Rows are points. Any point is a mix of the corners, with weights that add up to 1. It lies inside the corners' shape when no weight is negative. Is each point inside? If not, which corners have a negative weight?

Corners:
(1): [ 31 -51]
(2): [-3 45]
(3): [27 38]
Points:
[12 50] -> outside (1)
[26 35] -> inside
[ 29 -23] -> inside
[13 56] -> outside (1)
[ 4 38] -> inside
[ 0 41] -> inside
[-4 27] -> outside (3)
[ 42 -54] -> outside (2)
[26 -2] -> inside

Corners:
(1): [-19   6   9  29 -28  31  47  60  47]
(2): [-13  31 -12 -36 -32  22 -13  21 -48]
(3): [ -2 -19  -2  42  26 -17 -13  11  -9]
(4): [-21  44   7   3   4  39  -5 -31 -17]
(5): [ -5   2   5  10  -2 -16  -3 -43   7]
(6): [-41  25 -42 -37  -7  37  -9  27   6]
(7): [ 28 -16  -6  16  -7  -6 -28 -34   2]
(8): [  8   5 -24 -23  11  34  20  -8 -19]
(9): [  3 -20  19 -10 -14  14 -21 -21 -10]
(10): [ 52  -6  40  32  21 -20 -27   8  41]
Points:
[ -6  12   0 -14 -22  25 -15  10   2] -> outside (3, 5, 8)
[14 -2  4 10 -5  4 -7 -8 -3] -> outside (6)
[ 36 -10  24  23  26 -14 -23 -39  13] -> outside (1, 2, 6)
[ -5  21   8 -19 -15  23   6 -10 -14] -> outside (3, 6, 7)

Corners:
(1): [  9   3  37  18  12 -37 -22 -21 -31  18  10  42  21 -10 -51 -15  10 -23
  -1 -10]
(2): [ 24  -5   1  30  24   6  31  14  15   6 -40  -9  -4  -4  27   5  -8  35
 -25  21]
(3): [ 13 -12  -3 -21  31  -7 -21  14 -13 -29   2 -26  -2 -15   4  16   5  12
 -10  11]
(4): [ 16  19 -10 -26  -6  44  33  28  -2   6 -19 -16 -25  54   6   6 -34  17
 -17  24]
(5): [-28  48  18 -19  32 -26  16 -25  -4 -30   8   1   6  -5   8 -28  33 -30
  23  24]
(6): [  1   2  -6  23 -36  33 -10   6  14  14 -40 -59   2  21  14  26 -31  29
  -6  41]
(7): [  8  21  30  -3 -36 -13  16   5   7 -18 -12 -24 -51  25  47   0 -17  24
  34 -13]
(8): [ 24  10   1 -37  22  -6 -10 -37   9  25  21   1  48  -7  12   3 -17 -30
   1   4]
(9): [  8  39  40  -8   3  -7  26  33   3 -28   9   5   6 -14 -10   0  10  -8
  47  13]
(10): [ 28   4  14  34 -19  34   4   8  23 -26  -2 -43 -20  35  10   0  22  14
 -14  -1]
(11): [ -1  -1  15  -9  23 -29 -11  -2  14  46  18 -24   9 -33 -35 -38 -19  18
  16  25]
(12): [-28 -19  16 -11  32  -3  30  -9 -14  39   1 -13  26 -11 -25  -4  21 -15
  20 -21]
(13): [ 30 -12 -39  -3 -25  41  14  39  46  -4 -20 -21  -4  24  18  -2   6  29
 -16  13]
(14): [ -9  35  13  11   2  35 -10  10 -15  17   5  21  21 -10 -11 -23   3  27
 -12 -17]
(15): [-16 -21  44  -3  35   3 -26   3 -32  27  33  34  24  -2  -7 -39  -4 -17
  38  -5]
(16): [ 30  20 -16  29  13  48  11   1   5 -20 -30 -30 -29  22  12  18 -51   1
   4 -16]
(17): [-20  60  32   3   3 -12   8   6  41 -38  14  -9 -23  -2  46   2   4 -24
  16 -13]
(18): [  7  21  19  -7 -28 -15   2  29  -8  -6 -27 -21  -9   2  27 -21   4 -15
  -5 -28]
(19): [ -3  22  41 -10  38 -11 -23  11   6   6 -12  20  23  36 -30  -8  -4  16
  22  -8]
(20): [ 14   1   6  18 -17   1  24 -14  31 -35 -13 -29 -12  43  14 -18 -18  12
 -27 -23]
(21): [ 21  10 -11  26  26   0  12  17 -17  17  34 -17  18  32   9  -1 -25  30
 -13  19]
Points:
[ 7 19 19  0  0 -1  9 11  1 -7  0 -7 -5  6  6 -4 -4  7 15  2] -> inside
[  8   9  10   3  -5   0   5   6   7  -6 -10 -18  -2  12   8  -8  -6   5
  -4  -4] -> inside
[  0   8  15   1  17   0   0   3   2  12   6  -2  16   1  -8 -10   1   8
   1  10] -> outside (7, 16, 18)
[  1  14  19  -7   9   0   1  -1  -6   4   1  -9   2 -11  -1  -7  -3  -4
  11   6] -> outside (13, 19, 20, 21)
[ 16   4  -3  -6   1  11   4   6  14   4  -2 -10   9  10   9  -4  -5   5
  -2   5] -> inside
[ 11   9  11  10  17   3   8  -6   8 -10  19  -1   3 -10   4 -10   9  -4
   8  -5] -> outside (4, 6, 18, 19)

Corners:
(1): [ 12  60  20 -19   6 -16  -4 -17  25  -2  -5 -33  -5  -1 -26   0 -16  43
  -3  21]
(2): [  3   6 -35  10  46   8  -3   3 -23 -19  -5 -22 -19 -24 -15   0  -5   8
  -1  18]
(3): [ 31  48   2   0   6   9  -3 -30  31  35  22 -42  15  12   0 -12   3  -2
  -3  21]
(4): [ 21  19  -7 -17   0  -6   8  13   5  23   0 -25   5 -21 -15  28 -21   9
 -16  31]
(5): [-16 -18 -25  17  -6  -5  -4  20   0 -37   0  -6  16  -2  13   9  -9  16
  -5  36]
(6): [-13 -17  -9 -20 -21   2 -18   0   7  -3 -19  25  17 -20  -7  -8  33 -31
  28  -6]
(7): [ 21  17  -9 -33  20   4 -15 -10   7   3  17   6  -8  29 -38  24   8  11
 -30   0]
(8): [ 13  -1  -2 -20  46 -24  -1  19  30  11   3  -4  15  -1 -17 -26  -1  31
  -7  12]
(9): [-12 -51 -30 -29  -8 -20 -29  18 -13 -30 -16   2   6 -10  20 -28 -17 -22
   3   4]
(10): [-26   4   7   6 -21 -34   4 -32   6  36  23   6  12 -20   3  25   5   2
  -4   3]
(11): [-17 -33  26 -19  -2 -33 -38  -7  -8  13 -26   2  36  -7  16   3  29  -7
  20  -6]
(12): [  7 -15 -44 -14  15   4 -21   8 -22 -14 -27  17  18  10 -14 -38  -3  14
  11 -27]
(13): [ 21 -12   8  -5 -32 -15  -5 -12   1   7  19   6  22 -18  -2  18  26 -36
  23 -38]
(14): [-12 -29  11 -20 -35  -3  -2 -14   0  26   2 -14  49  -1   5 -18  45  -6
   6 -32]
(15): [ 28  46 -22  -3  -6 -18  -7   0  29  22  17 -48  -4   3 -15  -1  20  32
   3  21]
(16): [ -2  22  17  -6 -19 -29   7 -20  19  16 -14   6  33 -22  12  12  47 -25
  -9 -17]
(17): [-11   9   3  17 -19 -36   4  -4  -2   4  -7   0  28  -1 -31   0  30 -25
  10  -7]
(18): [  8 -26   2  20 -22   0 -22 -27  -1  14 -20  -1  10  -2   6 -29  24  -1
  -8 -14]
(19): [  2  10 -25  -8   5  -3  20   9  18  -2 -13 -35 -14  13 -11  24 -18   3
  17   1]
(20): [ -3 -16   1 -13  -1   9 -16  33 -30   7   1   7 -20   3  12  -4  -1 -20
  12 -27]
(21): [ 25  13   3 -31   9 -21  27  -5  -5  13   2   3   6  12  -1  30   4  17
   0  31]
Points:
[ -1   1  -2  -2  -2 -16  -4  -8   5  12   1  -5  11  -7  -6   0   9   3
   0   1] -> inside
[ 21 -10 -25  -5  16   2 -18   4  -6  -7 -12  -7  -1   9   4 -17   3   8
   1  -7] -> outside (1, 4, 6, 10, 14, 17)
[ -5 -12   0  -7  -6 -11  -7  -6   4  10  -2   2  14   2   1   3   9  -5
  -7   6] -> outside (1, 2, 12, 13, 15)
[10  3 -4 -8 -4 -8 -3 -1  3  5 -2 -5 14 -4 -9  3 16 -4  8 -6] -> outside (9, 10)
[ 14  27  13   2   0 -10  -2 -19  18  31  10 -29   6  -3 -12   3  15   1
  -4  -5] -> outside (5, 6, 9, 12, 21)
[  5  -1 -11  -4   0 -13  -2  -1   1   8  -2 -12  11  -7   7   1  10   3
  -1   3] -> outside (1, 6, 7, 17)
[  6   7  -4 -10  -5 -14  -4 -11   8  14   0  -7  12  -7  -9   3  14  -1
   2  -2] -> outside (5, 20)
[  1   1   0  -9  -5 -14  -5  -2   6   7  -5  -8  15  -8  -1  -4  12   0
   6  -1] -> outside (7)

Corners:
(1): [ 23  42  19   0  10  24  15 -53  -8 -22  -6 -41  17   2 -22  24  20 -15
 -13  28]
(2): [-38 -30 -48  42  10 -42 -20  -1  19  18 -18 -33   2  -5  -8 -12  43  25
  31  15]
(3): [  5   2  17 -25  42  -1 -34   0  -4  40  27  34  -3  35 -56  15  14 -55
 -15 -14]
(4): [-10  10  40 -36  24  28  -5 -25 -42 -21  18  24   4   0 -24  34 -49  -9
 -23  37]
(5): [ 14  -5  -1  25  49 -24  -9 -14 -13   5 -21 -14 -10  29 -54 -43 -20 -46
  33   8]
(6): [ 29 -18  14 -12 -14 -14 -11 -50 -12  21  45  28  -7 -37  21   1  30   0
 -12  11]
(7): [  9  -6 -17  -2  26   6  33  13  35   4  35 -35  -6 -12   0 -45   3  44
  -7  39]
(8): [-52 -43  53  -8  25   6 -47 -45 -23  14 -16  -8   2 -27   0  12 -24 -42
 -22 -26]
(9): [-17  -8 -31  45  -4  16 -21 -26  38  29  -2  -1 -23 -45 -29  21  19   0
  41   3]
(10): [ 17   8 -24  28  -2  -6  10   9 -29 -11  27  13 -23  18 -17  12  26  39
  -6  13]
(11): [  7  25  15 -15 -24  21  50  28  21 -23 -19  -7 -37  34  10 -26 -24  45
  19  16]
(12): [ -5  21  -3 -14 -19   3  10 -21  32 -23  35 -12  -2  38  22  43 -20 -36
  29 -13]
(13): [ 37   8  16 -27  -9 -17  34   5 -17 -28  19  20  -6  26  -7  25  11  -7
   5 -22]
(14): [  6 -43  19  15 -19   6   9   6  10  20 -31  25 -20 -14  12 -17   2 -20
 -50 -13]
(15): [-41  17 -21   8  -8 -32   6   7  -8 -10   2  10 -13 -18  -9  22  -4 -27
  23 -19]
(16): [ 15  16 -42 -22 -41  14  11  41  16   1  45  14 -45 -20 -20  22  12  44
   0  23]
(17): [ 30  29  -5  37 -60  -2  43  30 -29  -9   7   1   6  50 -19  16 -17  29
  24 -33]
(18): [ 23 -39  10 -17  13  29 -14 -14   7  22  -3  24   2 -21  36 -46  21   0
 -29  -3]
(19): [-18   6  28  18  11   2 -21  15  -2 -15 -15 -19 -15   4  25  31   5  -3
 -12  11]
(20): [ 32  21 -14 -13  23 -13  14 -27   4   4 -12   0   3   6 -37 -10  -3  -6
  -6  -7]
(21): [ 11  29  -4  28 -29 -26  -8 -25 -31 -44  48  15  32   6 -57  21 -28  18
  24   0]
Points:
[  5   9  -3  -9  -1  -4  12  -6   7  -7  17   5 -11   2 -22   7  -2  -5
  13  11] -> outside (8, 10, 17, 18, 19, 20)
[  3  -7  20   3  20   5 -10 -30  -8   6  -3   8  -3 -16 -13 -13  -3 -12
 -17  11] -> outside (2, 12, 13, 16, 17)
[ 12  10   8  -5   3   1   8 -11  -5  -5  15   8  -7   9 -11   1 -10   2
   9   0] -> outside (1, 2, 14, 16)
[  3   1   0   4  -6   1  -1  -7   0   1   8   7  -9   1 -11  11   2  -5
   4  -2] -> outside (7)
[  7 -14  24 -25  11  11  -9   5 -16  12  22  29 -13   7  -3  13  -5 -25
 -27  -5] -> outside (1, 2, 9, 11, 20, 21)
[  6   6  -1   5   2  -3   5  -5  -4  -6  19  -2  -6   6 -14   4   0   6
  10   8] -> outside (14, 20)
[  5  -4   4   3   4  -3  -7 -17  -6   6   9   7   0 -12 -15   3   6  -9
  -6   2] -> outside (10, 11, 12)

Corners:
(1): [-20  59  13  -5  18   7 -14  -5  -7   7   1  48  15 -11  -9  -3 -12   9
 -25   2]
(2): [ 15 -12 -12 -24   8  41   4 -24  13 -14   0  -3  31  30  38  18  14  -3
  16  16]
(3): [ 21   0  -7 -17  22  32   1  15  23  19  31  16  14  36  41   6 -13   0
  -4 -20]
(4): [ 12  11  32  -6  14   2  13  26  27 -15 -27 -60   5  10  21  42  -3 -13
  18   7]
(5): [-25  16  20 -14  20 -12  28 -19  19   4 -32  16  10  -5  -1 -39  -5   2
   3   8]
(6): [-17   7  12   6  19  10  24 -43  -3  -1  -4  -4   6 -12 -16  11  -1   2
  30  -6]
(7): [ -9   6 -19 -23 -29   7  15  -4  10  23  -8  21  15   2 -30  -3 -10  11
  49   5]
(8): [ 34 -24 -30  -8  20  19  16  -6  -3  -1  10 -16  19  26  42  12  22  14
 -32 -16]
(9): [ -3  46  -5   8  13 -17 -10 -10  12  25   5 -13 -12   6 -21 -15  -4  -4
  -8   7]
(10): [-36   4  -1  21  -7  14  -1  -6  -7  -6  -6 -14 -13  13   2   4  -5   6
  16   6]
(11): [ 12 -46 -10 -33  -3  27  -2  -5 -10  31  15 -11   9   1  35  15  31 -12
   6 -35]
(12): [ -3  -6 -10  -2  -5 -15   4  -6  28 -27  10 -38   6  32  10  39   3 -24
  -4   2]
(13): [ 20  16  24  18 -21   3   7  -9 -18   6 -10  24 -36   7  -6 -18  11  -4
 -11 -13]
(14): [ 13  -4  18   4   0   9  -4 -12  -5   2  -8  -8   8 -12 -29 -23  -1  28
 -12  -5]
(15): [  2   0  -3   3   9 -14   9 -13 -27   1  -9   8  -7  -3 -33 -32  -9  13
   9  38]
(16): [  6  15  -7   4  -4 -31 -24   1   5   7  32  17  -3  -3   2 -10  -3   7
  23 -10]
(17): [-17 -17  -4  -1  -4 -18  -5 -14   4   9 -27   4 -10 -31  -2   1 -23   6
   4  24]
(18): [ 29  -3  -4 -26  15 -19 -23   9  36 -18 -21 -42 -20  32  13  57  38 -13
 -15  -3]
(19): [  5  14 -19  10   3   2   5  19 -13  -5 -30  27   0 -22 -16 -38  -8 -16
   5  15]
(20): [ 21  35 -13 -27  -1  14   2 -15 -10 -24  13  -1 -15 -17 -15 -22 -31  20
   7  16]
(21): [  7 -52 -19  -6  -7  26  20  -7  34  25  28   1   8  20  25  32  37  11
  -2  13]
Points:
[ -5  -3  -6  -6  -8  -3   0 -15   0   1  -1  11  -2  -7 -10  -6   0   6
  13  10] -> outside (3, 4, 8, 9)
[ 2  2 -5 -9  4  5  3 -5  7  3  0 -3  5  5  3  5  1  4  7  3] -> outside (13)
[ 3  1 -2 -8  5  2  4 -6  0 -3 -6 -1  1  4  8  3  0 -3  5  1] -> outside (9, 14, 21)
[ 2  4 -1 -8  6  3  1 -7  9  4  0 -5  2 10  6  8  4  2  0  0] -> outside (19)
[ 13  -7  -6  -9   4   4   1   1   8   5  -2 -12  -4   9  12  14   7  -2
  13   2] -> outside (1, 5, 12, 14)
[ 7  6 -4 -7  6  3  3 -6  7  6  0  1  1  5  2  0  3  1  0  2] -> outside (10)
[ 6  6 -2 -6  5  0  4 -5  6  1 -3 -1  3  3  0  2  1  1  4  3] -> outside (10)
[ 2  3  0 -2  6  4  4 -7  5  3 -5 -1  4  4 -1  1  4  1  2  1] -> outside (20)
[ 7 12 -1 -8  3 12  2 -8  5 -4 -2  0  5 10  8  4  3 -3  5 -5] -> outside (15, 17, 21)

Corners:
(1): [-12   7  11  24  -2   1   1  31  -7   3 -34 -19  26 -32   0  18  15 -28
  14 -27]
(2): [ 21  11 -10   8  21   1  16 -12   0 -31  12 -19   6 -14 -13 -20 -17   7
  22  15]
(3): [-37  27 -14  20 -10 -24  -9  28 -13   4   3 -16   7 -11 -30  -6  -6   4
   6   1]
(4): [ -4  33   9  -5  27 -13  24 -60 -13   1   9 -22  21   3 -41   4 -29  24
  17  17]
(5): [-16  11  -6  -7  26  13  16 -19 -37   6  12 -30  30   0 -28 -19   4   2
   2   0]
(6): [ -9   2 -24  -4  32  26   0 -22 -26  -1  37 -26   1  14  -9 -20 -13 -10
   9  30]
(7): [-23   8   2  12  12  -3 -18   9   0  13  -8 -14  17 -53 -14  22  26 -14
   6 -28]
(8): [ 21 -18  13 -20   7 -22 -15 -11  31   1   0  18   2  17  -5   7 -36  24
  -4  -3]
(9): [ 43 -13  -1 -13 -18  -1  -2   4  -2 -23  22  29 -37 -15  -4  -6 -21  33
  13 -18]
(10): [ -9  12  -4  16   8  -8  -6  -6 -25 -25  22 -32  23 -13  -3   3 -12  -4
  -2  18]
(11): [-25 -10   3  22 -24  -8 -17  47  21 -23  16 -29  -2 -21  -3  16   6 -28
 -10 -19]
(12): [ -6  -5  -2  -4 -35  -3  -9  10  20 -13 -19  -6  -1 -17  12   2 -17  20
 -11 -22]
(13): [ 29 -29  26 -27   6   3  11  -4  31 -25   4  18 -17  13   6   2 -38  44
   6  22]
(14): [  6 -30 -14  -2  17   3  38 -27  -4 -47   6   2 -37  32  13  -9   7  32
 -20  33]
(15): [-20  -3  11  19  -3 -11 -12  29  -7   2  -3 -21 -15 -16  -7  -6  10 -12
 -19 -17]
(16): [-26  17  -1   6  21  10 -13  15   1 -18  25  -8   5   9  -7  -8 -21 -13
   3 -10]
(17): [ 27   8   3 -37 -15  23   9   3  23 -19 -16  25   8   5   8   6 -48  10
 -25   3]
(18): [ -8  25   6  14  19  12  13 -18  -8   2 -11 -30  17  17 -16  -2   8  19
  -4   7]
(19): [ 16 -19  26 -11 -10  10  -6  -3  25 -30 -25  25 -13  23 -16  -1 -18  26
   0   9]
(20): [-26  17  16   7  -7 -18 -35  49  -7  -7   4 -23  -2 -38  13  11  43 -46
  22 -49]
(21): [-19   5  20   9 -28   6 -13  27   8  16 -22  22  14 -13   4 -10  21  -9
   0 -32]
Points:
[  9  -7   7  -8  -2   4   2  -5   8 -10  -3   2  -6   1  -7  -2  -7  15
  -2  -3] -> outside (1, 3, 10, 16)
[-10   5  -1  12   7  -3  -1   6  -7 -24  13 -20  -4  -2  -6  -4  -6   0
   5   4] -> outside (5, 7, 8, 17, 21)
[-2  0  6  1  0 -2 -2  7  5 -8 -3 -6  5 -6 -4  4 -7  0  1 -7] -> inside

Corners:
(1): [ -8 -31  30 -26 -23  -3  29  12 -10 -11  -5  20  -4 -17  -4  15   6 -13
 -41 -28]
(2): [  8 -32  54  17 -19 -33  28   2  -5  -1 -14 -21   5  -8  26   3 -11   6
 -18 -18]
(3): [ 14  29   9  22 -56  36  -3  -8  -7  -5  20  39 -53  21   9  -6  22 -12
 -22 -21]
(4): [-11 -15  21 -32  16 -21 -15  38 -29 -15  12  21  15 -20  10  35  -6 -13
  -2 -29]
(5): [ -9 -35   4 -10  30  -9  -6 -19 -10  13 -18 -19  20  25  30  19   0 -29
 -12  24]
(6): [-17 -32   2 -35  10  -8  36  -9  10  38  19  -7   4  28 -19 -20 -30  33
   0 -15]
(7): [-16   4 -13 -11  11  43  16  -2  31  12   1  24  47  -6  -1 -17  11   2
  20 -16]
(8): [-36 -18  45 -29 -28 -22  14 -11  24 -24 -25  -5  -2  -4  31 -15 -31  -4
   7  55]
(9): [ -9  33 -37  34  18 -16 -30 -12   5  50  22  -9   3  22 -46 -20 -36  36
 -16 -15]
(10): [  9  -5 -31 -27 -13   5  -6  17  22  17  15   9  44  14  -8  -4 -21  43
   1  37]
(11): [ 27 -53 -32 -47   7  33  21 -10 -24 -19  20 -15  60  14  24  -3 -26  20
  -8  -6]
(12): [ -5  10 -10  15 -16  49 -15   2  36 -23  32  16 -34  21   7   2   2   7
 -41  16]
(13): [  8  34  -5  40  28 -33  14 -24  19 -18  12 -23  19  15   7 -11  20   5
 -16  43]
(14): [-10  28 -23  42  15  12 -27  17 -17   1   1 -24  -8  14   0  33  23 -37
  -7 -14]
(15): [ 24 -15  10  12 -12  11  26  25  -1 -16 -19  16  18  -6  29 -13  -5 -26
 -33  26]
(16): [ 19 -24  -3  38   4  24 -21 -10 -24 -23 -39 -31   2 -20   1 -12  18 -58
 -22  30]
(17): [ -6  28 -15 -11  -6  -1   6  -1  39  11  -3   9 -21   0  22 -19 -28  35
 -13  36]
(18): [-25 -23  38  13  -6 -40  38  -6 -42  19  -8  38  27 -28 -10 -10   8  30
  -7 -19]
(19): [ 30  -5 -15  38 -25  37  35 -21   7  36   6  45   8 -38 -24   7  -5  17
 -43  32]
(20): [-37  52   7 -24  -5   0 -11  17  -1  41  -7  26 -26  29 -21  24 -32  30
   8  -2]
(21): [ 15 -20 -25   2  19 -17   2   6   4  28 -34  20   3   5 -38  20 -12 -30
   0  -7]
Points:
[  6  24 -29  10   0  18  -5  -9  22  24  20   0  -3  32  -8   2 -10  22
  -8   3] -> outside (1, 4, 8, 15, 16, 18)
[  0  -6   0   3  -3   4   9   0   1   6   0   2   3   3   2   1  -6   1
 -14   3] -> inside
[ -2 -10  -5  -3   1   4   7  -1   3   5   0   9  12  -1   0  -2  -6   1
 -12   7] -> outside (2, 20)
[  1  -9  -5   6   0   6  -8  -2   4   4  -3  -5  -8  11   0  -3 -12 -16
 -16  -8] -> outside (10, 13, 18, 19, 20)

Corners:
(1): [ 34  18  48  39  39   2  -4 -21  -2  12   0   7  13  -8  22  -9  11 -21
  -7 -58]
(2): [-14  30 -27   7 -47 -32  10   8  60  -8  -1  34 -23  28 -27  20 -20   8
 -11  22]
(3): [-21  19   2 -32 -22   7  -8   9   5 -34  32 -13  -5  -1 -27   3 -18  -2
  11 -21]
(4): [-30 -24   1  20   1 -18  27 -22 -37  27  12 -18  -9 -51  -5 -43  17 -10
  -1 -46]
(5): [-28 -14  -4   8 -34  50 -30  -1  24  15  -2  -8  32 -18  12  13 -38  25
 -13  32]
(6): [-21  -3  16  39   0   1  -3 -18 -38  14  16   1   4 -44 -11  24  33  36
   2   4]
(7): [-29 -40 -29  29  -9 -12   2   9 -25 -13  23   6  17 -42  -8  23   0  -1
   0 -12]
(8): [ 18  14 -22 -30 -32 -27  13   5   9 -34  -4   3  -6   1 -33  46 -23  -3
 -17  24]
(9): [ -3   9  15 -30  19  28   1  13 -17   8  37  14 -13  -3   3  10  21 -12
   2 -21]
(10): [-26  -9 -36  -2  30  -4 -22  -4  42  -4   6 -29  15 -13 -36  44  44  31
 -18  -6]
(11): [-57 -22 -29  39  11  49  12  30 -17 -41   6  14  -7  10 -53  16  -3  -2
   5  31]
(12): [  5   8   6   7  -6 -18   3  31   3  -6  33  14 -16   5 -24 -21 -29 -14
  12  12]
(13): [ 51  -2  26  23  38   1 -22 -19  40  24 -17 -37 -30  16  14 -27   3  18
 -23 -51]
(14): [-33 -23 -38 -19 -50 -38  14 -18 -26 -28  26 -12  31  -7   7 -31  -9  14
  23 -37]
(15): [ 27 -10  -5  17   4 -31  11  14 -36   3   0   1 -22 -57  10 -33  -9 -16
  31 -26]
(16): [-27 -18  28 -27  28  16  -9  29 -21 -40  13  -8  11  -7  20  26 -23 -42
  -5  -1]
(17): [-28 -34   0  12  -1   2 -20 -23   1  24 -20   0  27  -4 -21  45  48  27
 -13   0]
(18): [ 32   6 -31 -10   4 -18 -19 -22  40 -13 -14  -1 -21  -3 -35  -4   7   2
  -7   5]
(19): [ 28  10  10  49 -43 -21  20  15  -4  11  11  47 -15 -19  -2 -15  39  15
  11   9]
(20): [ 26  14 -17  21 -43 -21 -13  -2   4 -19 -19 -10 -30   6  -7  35  -4  -4
  32  28]
(21): [  4 -32  15  -5  29  42   6  -5  42 -32  13  -2   5  10  11  23 -38 -33
  11  22]
Points:
[ -4 -10  -4   8   4   0  -2  -1  13  -2   4   2   2  -6  -8   7   2   0
  -6  -6] -> outside (3, 6, 20)
[-20 -19  -4  18 -12  -1   8   6 -10  -2  13   8  -2 -15   1   4  -5  -3
   8   2] -> outside (1, 3, 8, 10, 18)
[-12  -4  -3  10  -9   1  -1   1   4  -4   9   1   1 -10  -8  11  -2   5
   1  -1] -> outside (18)
[ -3  -5  -4   7  -8  -2  -4   3   0  -5   9  -2  -2 -14  -6   0  -8   1
   5  -4] -> inside
[ -8 -12  -8   2 -10  10   0  -9  18  -5   9   4  -1   0 -16   2  -8   8
  -4   5] -> outside (1, 10, 15, 16, 20)
[ -1  -8  -5  19   1  -9  -2  -1   3  -7   3  -2  -9  -9 -13  -1   3  -2
   7  -7] -> outside (5, 8, 9)
[ -7  -6  -5   5  -3  -6   2  -3   2  -4  11   0   1 -11  -9  -2   1   3
  -2 -13] -> outside (20)
